Every row gives one point. Each copy is the shape, with its points in the same order, stretched, turned, moved and blurred by noise. Some copies are also mirrored. Which?

Shape (7 x 3):
2  36  -23
8  -4  -6
-32  42  42
-11  -21  6
-21  -22  37
-15  6  8
14  6  -3
Copy 1, 7 rows:
22  5  26
8  -7  -12
-36  51  21
-19  -10  -23
-44  11  -30
-14  8  0
11  4  -12
Copy 1 is: mirrored
Copy 2, 7 rows:
26  32  -8
8  -8  8
-3  60  50
-14  -19  21
-19  -6  46
-2  12  20
18  2  14
Copy 2 is: only turned

Shape, 9 rows:
23  -23  25  -11
38  -1  9  2
-19  47  10  -27
39  -9  -13  -4
-6  -24  -25  -4
-19  -8  -22  19
-28  37  24  21
-10  19  -27  21
1  -10  2  19
Copy 1 (9 x 4):
34  -4  -8  -23
41  23  -4  -7
-37  46  -30  -18
36  24  24  -8
-4  -2  34  5
-14  2  17  32
-22  22  -49  26
-15  28  10  36
12  1  -1  19
Copy 1 is: mirrored
Copy 2 (9 x 4):
30  -11  25  20
32  -10  16  -15
-14  60  27  -1
37  -8  -6  -11
3  -7  -30  18
-20  -4  -19  4
-41  23  37  -10
-22  11  -16  -21
-3  -11  6  -1
Copy 2 is: mirrored
Copy 3 (9 x 4):
9  -27  39  -13
26  2  25  7
-32  40  9  -27
37  -7  8  2
1  -30  -16  -5
-13  -20  -21  15
-47  25  15  17
-7  11  -25  18
-7  -15  8  15
Copy 3 is: only turned
Copy 4, 9 rows:
12  -34  22  -9
36  -10  8  5
-23  39  -3  -35
33  -17  -15  8
-13  -29  -25  19
-23  -6  -16  33
-26  43  28  1
-9  23  -23  27
-3  -8  8  22
Copy 4 is: only turned

Shape (10 x 6):
11  -40  18  -19  -5  -34
13  -28  -36  20  14  -25
-9  -12  0  17  -41  -13
15  22  -16  16  6  -45
30  -27  -14  19  12  -18
7  -3  29  -23  -14  21
-31  -16  40  6  41  -20
-23  -30  26  30  -3  49
17  8  26  1  10  1
-11  13  6  1  19  35
Copy 1 (10 x 6):
0  -49  17  -18  -5  -28
20  -31  -34  9  10  -40
-1  -21  -10  19  -41  -9
6  7  -6  21  1  -54
33  -31  -16  8  14  -30
-2  0  18  -24  -15  24
-48  -27  14  14  38  -2
-11  -23  -17  21  4  58
4  8  19  6  13  3
-15  22  -17  -1  19  29
Copy 1 is: only turned
Copy 2, 10 rows:
26  -25  23  -10  -9  -38
20  -20  -29  27  -11  -7
-5  -10  19  22  -53  -16
25  36  -14  31  -9  -27
31  -16  -4  31  -5  -7
16  -3  56  -16  -11  12
-25  -10  26  0  46  -30
-32  -34  58  11  -4  32
20  6  33  4  18  0
-11  15  29  -8  12  34
Copy 2 is: only turned
Copy 3 (10 x 6):
12  -37  18  -22  -23  -23
11  -11  -33  15  -6  -31
-5  0  8  10  -45  5
34  29  -2  1  -20  -38
28  -18  -15  16  -2  -21
7  -5  34  -19  -2  33
-23  -6  46  2  23  -42
-36  -20  26  40  16  36
22  7  33  2  8  3
-10  22  15  5  28  23
Copy 3 is: only turned
Copy 4, 10 rows:
10  -38  24  3  9  -37
2  -19  -19  30  42  1
-27  -13  -12  12  -14  -7
12  27  -3  35  21  -15
19  -26  -5  27  36  6
2  -7  20  -32  -18  14
-29  -2  60  16  37  -13
-41  -27  25  2  -1  54
14  5  20  -2  3  10
-17  19  17  -17  14  36
Copy 4 is: only turned

Shape, 11 rows:
-12  13  5  9  -7  17  5  -19
-22  -19  10  -24  -19  -2  4  9
1  24  28  -7  0  -14  2  31
-19  -32  13  -45  11  -13  -20  -11
34  17  -20  10  -23  23  -22  -25
25  9  -12  -11  -29  7  22  -20
-21  -13  -35  -10  17  34  -23  -8
30  -15  -13  -37  -15  2  32  -14
-16  29  7  -31  -36  -37  -30  -3
25  -25  19  3  -10  -20  -3  -7
38  30  6  -60  -26  18  -29  9
Copy 1 (11 x 8):
-1  5  2  1  1  25  15  -12
-16  -29  12  -16  0  -11  24  4
1  15  27  12  4  -21  8  31
-15  -48  20  -26  26  -20  -7  -10
19  -1  -19  -5  -31  32  -29  7
40  -7  -4  -17  -17  13  13  -2
-29  -13  -31  -29  15  27  -9  2
52  -31  3  -35  5  3  20  11
-9  1  14  -11  -39  -48  -13  -13
23  -42  12  20  3  -4  -2  10
20  3  25  -48  -30  -1  -34  36
Copy 1 is: only turned
Copy 2:
-8  13  10  8  12  12  -4  -24
-30  -9  -3  -31  -1  3  7  -11
1  13  28  -28  17  -16  10  13
-11  -25  1  -56  8  -4  -17  -37
16  -9  -10  21  41  26  17  -17
5  5  -23  3  4  11  33  -17
-7  -10  -21  -10  23  27  -45  -13
16  -4  -36  -23  -11  8  30  -18
-23  6  2  -38  60  -15  20  -26
6  -35  12  -6  0  -19  22  -19
21  1  -6  -46  49  41  40  1
Copy 2 is: mirrored
Copy 3, 11 rows:
8  34  -10  13  12  10  1  12
-11  1  -14  -17  -12  10  -4  40
-29  17  33  -19  9  -3  19  18
2  -22  -9  -34  2  -13  -35  32
9  27  8  25  -17  32  -28  -34
17  25  -5  5  -34  16  8  -17
-10  -4  -27  -2  31  42  -34  1
29  -21  -12  -12  -37  17  17  -9
-45  44  5  -42  -25  -18  -22  10
-2  -10  21  14  -27  -11  -16  2
-1  20  49  -45  -27  50  -17  -8
Copy 3 is: mirrored
Copy 4, 11 rows:
-5  19  15  13  -11  10  16  -13
0  -12  9  -19  -34  2  -4  16
32  10  42  -14  -8  -21  8  -7
-25  0  16  -32  -4  -4  -25  33
19  49  -14  23  -3  31  -19  -14
16  41  -13  9  -11  21  24  10
-20  -10  -28  -2  6  32  -25  -22
7  30  -20  -21  -5  17  31  37
0  46  18  -28  -45  -32  -30  2
8  12  14  18  1  -11  -14  39
53  53  3  -48  -20  25  -18  14
Copy 4 is: mirrored

Shape (14 x 9):
23  -21  12  15  3  27  1  -13  -18
-6  -18  14  14  5  -4  -21  -8  5
-14  15  -11  -6  20  15  -20  -18  -15
2  -2  8  20  26  -9  16  -2  2
26  13  14  18  12  7  0  18  0
17  -20  -22  -15  -1  6  6  12  -1
4  -18  1  -41  22  -10  -16  18  -12
-17  9  -4  10  -19  -10  19  -34  12
3  14  -10  21  2  -10  -17  -28  -9
-17  6  -7  20  16  7  10  -6  5
31  -34  5  -4  21  -11  -11  10  60
9  5  15  11  16  2  2  24  10
2  -14  -39  -6  1  -4  -20  19  -11
-11  3  5  14  3  -15  8  -32  22
Copy 1:
8  -35  21  4  4  13  -5  -11  -29
-13  -23  10  17  -4  -6  -9  -1  5
-24  2  -7  9  8  12  -20  -29  -23
10  -10  -1  25  17  -5  15  -5  -6
19  1  10  6  12  21  -11  12  -10
0  -23  -20  -26  2  -4  4  13  -14
-31  -18  -34  -2  -7  29  10  16  -2
2  8  5  0  -17  -31  11  -36  -3
4  -2  -9  19  -7  -6  -22  -28  -18
-6  3  8  9  22  -14  4  -9  -17
17  -33  -8  -22  23  1  -8  21  48
2  2  8  11  17  13  2  17  1
-18  -11  -30  -5  1  -10  -16  18  -27
1  0  6  9  0  -23  9  -29  10
Copy 1 is: mirrored
Copy 2:
5  -10  8  3  0  36  -7  -22  -21
-9  -14  9  14  -1  5  -30  -20  2
-22  25  -4  -15  20  15  -37  -14  -13
-1  0  5  13  27  -1  5  -17  1
21  21  11  18  4  15  -3  -1  -3
9  -11  -16  -28  -6  12  -9  17  -1
3  -5  22  -32  7  -11  -29  26  -3
-21  3  -21  -4  -7  -5  10  -40  21
0  16  -21  4  0  -4  -24  -36  -9
-19  10  -9  9  24  9  -2  -18  10
44  -42  0  2  12  6  -23  -3  43
11  11  15  18  11  6  -3  5  9
-6  -3  -29  -16  1  5  -27  27  -15
-9  -1  -9  2  11  -7  -1  -46  25
Copy 2 is: only turned
Copy 3 (14 x 9):
-10  -7  17  3  -22  25  -5  2  -19
-15  -28  10  11  -10  -1  -11  -6  10
-34  3  -7  -2  16  9  -11  -23  3
-20  6  19  3  -8  -13  -8  18  9
12  13  21  15  3  8  -2  9  9
1  -10  -23  -15  -2  7  10  16  -7
-7  -29  -5  -24  38  5  4  9  0
-28  4  -1  -14  -42  -20  7  -16  21
-14  7  0  7  -12  -15  -18  -28  -1
-35  9  0  9  -9  -4  -2  6  16
21  -29  -7  -10  -13  4  -35  36  36
1  2  15  11  7  4  2  17  21
-4  -14  -38  6  17  -5  7  4  -11
-25  -2  7  -9  -30  -19  -15  -8  27
Copy 3 is: mirrored
Copy 4, 14 rows:
20  -16  3  18  13  17  -6  -18  -32
-8  -22  9  13  11  -10  -15  -13  5
-22  11  -17  -8  36  -3  -11  -11  -7
7  -12  16  15  29  -12  21  -10  4
28  8  11  19  19  4  -9  5  4
17  -11  -20  -12  -4  -7  11  19  -15
7  -6  9  -37  11  -30  -12  28  -15
-22  1  -6  10  -9  -10  25  -43  13
-4  11  -20  19  17  -15  -7  -35  -2
-14  -6  -4  18  26  1  17  -9  9
42  -55  3  -13  -1  -12  0  10  45
15  -2  19  11  16  3  2  13  17
0  -5  -36  -3  -3  -21  -9  29  -12
-14  -13  2  8  8  -15  17  -38  26
Copy 4 is: only turned

Shape, 16 rows:
6  2  11  -6  -19  -12  10  13  -15  3  -10  18
-8  -3  3  -28  4  -6  -1  1  -13  -18  -5  15
-7  1  10  3  4  -10  -3  8  5  -11  -11  14
1  -12  -2  3  4  -1  21  13  -20  0  12  -23
-16  -10  -14  -4  1  -12  6  9  -6  -2  0  14
-9  -16  5  0  -5  -10  9  14  20  -3  -10  1
2  -7  -19  -11  5  0  -5  11  -17  -10  -6  3
-19  18  10  4  1  -5  11  -28  -6  -3  -10  -34
-2  39  6  4  -6  7  -4  9  -5  -10  21  11
-3  11  5  -3  8  -1  -9  9  -4  3  -7  5
-3  -9  -5  0  -2  -4  -3  -34  0  3  27  14
-2  -16  7  6  2  8  26  -3  -8  -6  -9  8
-18  0  6  2  7  -3  11  -13  -4  8  -6  10
-6  -17  8  -21  -38  9  6  0  -13  0  -8  11
5  5  -16  4  -11  -12  -1  15  -16  -11  -9  6
2  9  -6  -9  5  -13  7  -4  60  0  -7  16
Copy 1 (16 x 12):
-3  1  4  1  -10  -4  20  -5  -24  6  -19  15
-2  -4  -17  -19  10  2  2  -7  -21  -6  -4  16
-6  -1  5  0  -3  -1  -10  2  -11  9  -1  25
12  -21  -11  14  -3  -3  16  1  -19  19  17  -10
-15  -13  -20  10  4  -1  11  -3  -10  9  0  18
-2  -18  -2  -1  -15  5  -3  13  4  18  -6  17
4  -8  -25  11  11  -5  2  -5  -13  -6  -2  8
7  0  -7  -5  -5  4  -21  -23  -15  48  9  -4
-13  34  1  2  -7  -13  7  -5  -17  2  22  1
-3  9  -2  6  11  -4  -8  3  -12  12  -3  6
-19  -11  4  0  7  5  7  -33  8  3  13  -1
17  -13  2  4  -1  15  16  -9  -9  16  5  23
-6  -3  0  4  12  11  4  -13  -9  29  0  18
-1  -3  -9  -10  -17  26  25  -12  -19  -2  -24  3
-2  -1  -18  18  -9  -14  4  -7  -20  -1  -7  15
-9  6  3  -19  -9  -14  -12  10  45  20  -5  25
Copy 1 is: mirrored
Copy 2, 16 rows:
6  -5  -1  -9  -25  -1  7  12  -12  15  0  16
-6  -16  -8  -27  -2  8  5  6  -17  -5  -10  21
-9  1  -6  -4  -4  -5  1  20  -8  -2  -11  12
1  -23  -1  -1  7  5  18  9  -11  3  27  -10
-9  -26  -22  1  1  12  1  13  -10  6  -3  14
-10  -16  -3  2  -8  3  1  25  10  -1  -9  -4
12  -22  -19  -13  7  11  -7  8  -15  -4  7  12
-15  12  1  -11  3  3  19  -27  -16  3  -6  -32
-7  30  -13  -6  1  9  15  -1  -5  8  20  26
0  6  -9  -13  7  1  -2  12  -9  12  0  8
-21  -13  9  8  7  12  -5  -25  -2  7  1  24
7  -15  10  9  -3  10  21  9  -15  -1  -8  1
-11  -6  -2  3  5  11  10  1  -17  16  -15  1
2  -17  11  -13  -34  34  -1  2  -10  4  -4  9
11  -11  -24  -6  -9  -2  -4  7  -15  0  8  11
-8  4  -11  4  6  -2  3  3  43  11  -28  14
Copy 2 is: only turned

Shape:
-28  -21  22  -9  51  2  18  2  10  -9  5  -16
4  27  -21  7  -6  -27  1  -3  9  19  8  2
35  37  -8  7  7  -18  -1  -4  0  11  -6  -12
-16  -21  18  25  20  7  5  -3  -9  -18  -6  -2
-34  -29  11  11  28  -41  -5  7  21  12  33  -9
-19  -7  -38  -3  -5  -14  -23  -16  -7  22  37  -25
15  7  0  -14  -13  0  25  -26  5  -13  -4  2
-18  13  -35  -11  -20  -35  11  -10  -28  17  4  -19
-13  -12  13  17  7  -13  2  26  25  11  20  -38
-4  -19  0  -5  19  12  15  3  15  4  -30  7
-22  -22  8  -1  26  -6  -4  33  8  -20  18  -8
-29  -18  -5  22  36  15  32  8  14  -20  12  -7
-29  6  11  5  4  -16  -10  20  18  15  31  -4
14  6  -22  -14  0  -11  13  -4  -19  16  14  5
5  -20  -7  3  23  -5  20  1  16  -32  -15  -1
-10  34  -30  -14  -12  -26  -16  -14  -2  10  5  -13
Copy 1:
-20  3  -6  16  29  -36  3  33  39  2  11  -16
40  18  -11  -9  -11  -10  0  -13  3  4  18  6
58  7  -8  15  -6  -19  7  3  -14  -13  14  14
-14  6  17  13  2  -19  -11  19  13  0  -5  -12
-6  -4  12  -18  1  -27  -13  7  56  26  39  -12
-6  6  -13  -9  -24  -14  -12  -34  12  -14  55  -6
24  7  4  -6  15  -1  21  1  -12  -24  -6  -13
16  10  -27  -17  -37  -30  16  -26  -8  -3  22  -18
9  3  1  4  -19  -9  0  26  55  -2  28  -4
-10  -6  -14  12  22  0  8  15  17  1  -20  5
-19  0  -7  -13  3  -20  -22  41  31  2  17  -14
-15  19  -12  19  16  -12  -26  23  41  -1  -6  -30
3  24  3  -16  -11  -11  -5  14  37  18  40  2
18  4  -20  0  3  -6  4  -5  -22  6  24  -16
4  -12  -7  -3  22  -13  -12  23  17  -18  -22  -15
25  18  -19  -21  -22  -28  9  -22  -6  -20  27  12
Copy 1 is: mirrored
Copy 2, 16 rows:
-46  -15  42  3  16  0  -14  -15  23  24  28  4
-5  22  -36  -4  13  0  6  2  1  -4  1  25
18  27  -29  5  28  -18  3  -12  11  -7  -3  -3
-22  -18  38  13  12  10  -10  0  -1  -2  -4  -1
-49  -14  27  -1  10  -15  9  0  -19  22  46  37
-47  17  -34  -25  -11  18  -6  5  -37  -24  25  6
1  6  -17  18  -15  16  14  -11  35  -5  -9  -12
-42  28  -52  -5  -21  5  2  1  -20  8  -17  0
-32  17  28  -13  10  -21  2  22  1  14  30  13
-15  -33  6  -9  13  14  -7  13  31  12  -2  -1
-26  -8  36  1  -6  -9  -27  8  -3  13  26  18
-38  -3  33  23  18  31  -26  17  17  9  25  13
-25  16  18  -21  1  -4  -6  5  -9  10  25  42
0  17  -34  -5  -7  20  1  -10  -4  15  4  -10
-11  -28  8  34  7  -1  -13  11  25  3  9  -9
-25  26  -53  -8  -9  -8  -7  -11  -8  -24  -10  20
Copy 2 is: mirrored
Copy 3 (16 x 12):
-58  0  -11  22  20  11  14  -17  26  9  -10  -16
24  22  -5  15  6  -33  -8  16  -5  16  13  -7
48  15  -1  36  12  -12  10  5  5  -2  13  -16
-22  -5  -19  6  9  5  6  -22  -3  -16  -21  6
-60  -8  11  18  11  -40  -7  -2  -7  12  11  -15
-4  -8  -12  15  -23  -28  -40  14  -27  35  21  -38
20  13  -15  -4  -14  2  27  -3  16  20  12  8
18  26  -22  24  -36  -30  -5  6  -32  24  12  -37
-35  -20  -17  11  6  -31  9  27  -3  -17  -1  -23
-7  -4  -11  20  8  5  26  0  18  20  -32  17
-57  -5  -1  23  -6  -7  -7  5  12  -18  -10  -1
-45  0  -46  8  14  -3  2  -8  19  1  -3  9
-36  9  2  1  9  -22  -18  24  -2  0  1  -16
17  19  -10  29  -12  10  3  10  -17  22  17  -1
-10  1  -17  23  -7  -5  19  -21  30  -1  -7  19
31  24  2  12  -19  -30  -29  15  3  23  9  -33
Copy 3 is: mirrored

Shape, 17 rows:
24  3  -13  25  43  19  -14  -9  -8  10  -6  15
13  -13  -10  0  -17  8  -28  11  -20  36  -29  1
3  9  14  24  14  -8  -17  4  -17  -27  40  -10
11  9  -6  4  9  11  -21  12  -1  -2  5  22
-2  27  38  -11  -17  -32  -2  -34  5  2  0  19
-4  16  12  12  21  -3  -2  -26  26  14  -1  11
9  -10  -12  4  -18  7  8  13  -25  13  9  13
-17  0  -13  -27  8  -7  -23  -30  27  -28  -17  37
17  -10  28  16  14  0  15  32  -5  -33  -47  13
30  -20  2  16  25  -9  -16  7  8  11  41  -17
33  -8  4  -10  -9  9  -10  -13  -13  12  25  8
-14  34  11  -42  17  -9  -1  0  21  17  0  -13
48  -6  -8  12  4  -17  -4  30  0  -8  -7  4
-1  12  -10  -12  17  -29  14  7  -23  -32  23  -20
-10  12  16  20  -20  5  -21  5  2  -33  -29  -7
3  12  27  -17  13  -15  -3  -3  -2  -9  -9  5
9  13  -7  5  19  18  -28  -41  37  -16  12  3
Copy 1 (17 x 12):
-9  -8  -10  60  24  19  -25  -31  -21  -6  -14  17
18  -33  2  10  -3  -9  -34  9  -13  20  -36  -2
-11  25  -14  32  10  -36  -5  -24  -29  -41  10  -15
8  -5  -19  25  13  -1  -29  -18  0  -7  10  8
-30  7  22  -26  15  -29  -5  -13  31  -16  -17  47
-25  15  21  19  21  17  3  -24  24  -6  -13  24
13  -21  -26  11  -26  -13  -4  -13  -15  -4  -1  8
-51  -2  -17  -21  24  35  -36  -6  35  -34  -6  13
43  -29  -7  5  34  17  -2  20  -29  -59  -13  30
20  43  0  40  -3  -7  -26  -53  -24  -23  -20  -13
6  -1  2  3  -11  -15  -34  -48  -17  2  1  13
-17  54  4  -23  20  5  -4  13  9  17  -8  30
51  1  -34  17  17  -3  -27  -34  -20  -28  -24  13
-19  41  -46  -6  -2  -21  6  -8  -40  -42  -9  10
-1  -29  -2  -11  39  -8  1  17  -9  -27  -1  -14
-6  15  8  -11  21  -10  -19  8  -7  -26  -14  35
-40  16  6  9  44  26  -22  -52  9  -7  8  -7
Copy 1 is: mirrored
Copy 2, 17 rows:
19  -15  20  12  37  30  -17  -6  -12  11  -9  8
2  -3  9  -29  -25  21  -9  9  30  38  -23  6
9  2  2  3  21  0  -29  34  -32  -4  24  -29
-1  14  10  -3  10  17  -13  0  3  -1  13  6
-7  7  17  -23  -24  -30  33  -23  -17  4  28  -25
-6  -20  2  15  6  2  16  -31  -3  0  16  -12
0  10  -10  -12  -15  -6  -4  31  -5  23  -4  18
-9  -7  15  4  -27  -13  -22  -58  2  -24  16  14
35  -3  49  -11  7  -12  11  23  11  -49  -13  -6
45  -11  -32  5  16  26  -11  19  -5  15  19  -11
22  11  -13  -11  -14  23  3  11  -22  30  10  11
-29  5  -37  -18  1  13  13  -42  4  -13  2  -26
50  25  -1  -9  13  1  1  15  18  -5  -9  -8
7  10  -28  -12  16  -27  -22  9  -33  -13  -11  -25
-3  2  39  1  -22  -6  -22  7  8  -23  -8  -37
4  1  8  -25  1  -3  10  -12  -8  -20  7  -16
10  -8  1  36  2  27  -20  -45  -14  -6  14  -12
Copy 2 is: only turned
Copy 3 (17 x 12):
-8  -5  -18  40  -4  23  -21  1  10  -22  -7  28
-14  -1  12  6  -8  -14  -5  -9  16  15  -39  19
-2  0  7  27  -18  -2  -15  -34  -16  -37  11  -26
-17  -3  12  11  -12  -5  -22  0  -4  -23  1  10
-20  14  10  19  -8  -16  50  -38  -7  -21  30  8
-20  15  0  25  16  16  10  -21  18  -17  27  11
6  5  8  14  -23  -14  -5  9  -8  13  -14  -5
-31  -14  0  -31  -10  14  30  -3  12  -24  27  20
22  -23  32  15  28  -11  24  14  -10  -43  -26  22
2  -6  -19  39  3  -15  -30  -26  3  -10  6  -11
8  -1  -2  23  -28  -14  -15  -20  -4  8  12  16
-17  42  -8  -21  26  -6  -3  -18  -20  -20  24  12
17  -5  -4  24  -8  -38  -11  7  6  -33  -23  18
19  14  -20  -7  -12  1  4  -19  -32  -35  0  -23
-3  0  46  -12  0  4  20  -20  17  -42  -21  2
-3  4  8  9  13  -7  21  -19  -25  -29  8  15
-10  1  3  8  -11  26  -14  -33  40  -34  36  17
Copy 3 is: only turned
Copy 4:
19  1  6  3  37  16  26  7  8  -7  -12  1
-7  -8  -13  34  -8  -3  -4  12  -4  26  -19  10
19  30  -2  -16  4  24  -4  -21  4  -16  31  0
20  6  2  -3  1  4  9  18  3  -10  8  16
10  34  29  -27  -21  -35  -14  8  12  27  8  5
-2  8  25  -13  16  -9  2  26  25  10  3  -8
4  -7  -6  10  -9  2  17  6  -25  7  23  4
-4  8  17  -18  12  -35  -3  17  5  -18  9  45
6  8  38  12  -29  12  5  -12  -14  -41  -21  -7
25  -12  1  13  36  12  -6  2  12  -7  27  -26
28  -19  -1  -9  5  -7  0  0  -8  16  16  4
-4  20  -9  -24  -5  -29  -34  45  2  8  -10  -24
31  -10  5  26  0  -11  13  -8  7  -29  1  -17
9  33  -18  -15  4  -17  -6  -20  -25  -25  22  -17
-20  18  8  -3  -39  16  -9  -19  18  -17  -11  17
12  24  17  -15  -10  -17  -17  5  -8  -4  -6  -6
1  -15  10  -30  27  -1  -1  5  38  -11  4  16
Copy 4 is: only turned
